Every row gives one point. Before rounding, the points of a table are all equally far from one centre. They may lie mostly on one side of it. Where is the centre, to within rounding?

Points (7 x 2):
0:  2 -9
1: 31 -1
2: 41 24
3: 40 26
4: 36 39
5: 32  1
6: 32  0
Centre:  9 22

Points (14 x 8):
0: -19  40 -13 -63  12   7  24  -2
1: -32  13 -31 -13 -26  13  20  26
2: -31  30 -40 -59   3 -29  12  -5
3: -18  -1  -5 -52 -18  -6  55 -33
4:   3  44   5 -53  -1  -2  -4  -5
5:   7  -2  -8 -44   5 -13  38  27
6: -46   4 -26 -39  21 -10  40   6
7:  -2  17  -4 -37  15  -7  53  22
8:   8   3  -9 -23  22  -9  53  21
9: -15  30 -13 -42 -22  15  40  20
10:  16  17   0 -54   8  -2  49   3
11:  -6  29   0 -26  26  28  39  -1
12:  16  -9  -3 -50  18  -1  42 -26
13: -23  33 -24 -62  -6  13  13   6
Centre:  -7  15 -19 -18  -3 -10  19 -15

Points (18 x 14):
0:  14  53  15 -45 -11  36 -11 -23   8   4  19 -29  30  31
1:  29  51  10 -25  -8  33   1 -15  -2 -29  29 -38  30  47
2:  25  41   7 -36 -24  14   8 -30 -21 -46  35 -29  38  21
3:  12  42 -18 -50 -30   8 -17  -4  10  -6  21 -22  11  37
4:  12  32  13 -11   1 -12   3  30   2 -25  50 -18  25  19
5:   3  34   1 -24   2  21 -27   3 -19 -32  15 -48  30  29
6:  43  38  39 -26   4  24   5  -5 -20 -11  38 -42  30  39
7:   7  54   7 -44  18  24  13 -25   6 -25  33 -33  12  11
8:  49  37  21 -33 -16   2  -9   3   1 -18  27 -58  24  30
9:  30  30  12 -30  -2  -3   5  -9  -1 -52   9 -33  42  34
10:  39  15  29 -38  -2  19 -14  -2 -29 -34  21 -39  23  30
11:  26  60  36 -44  -3  15  -9  -4  -4 -32  40 -21  16  13
12:   7  23  23 -33  -2 -10  -4   7 -34 -38  17 -46  31   5
13:  21  30  23 -23 -37  28  20 -15   3 -27  34 -14  -8  37
14:  39  50  17 -14  10  26 -22  -1  11 -36   4 -47  12  32
15:  25  40 -11 -13 -19   5   4 -37  15 -38   8 -63   1  11
16:  49  30  23 -34  -5  -8   7   9 -11 -24  43 -38  21 -16
17:  12  36  27 -22 -33  12 -20  12  -3 -39  22 -38  11  18
Centre:  27  39   6  -1  -3  -6  -3 -22 -19  -1  10 -12   6  12
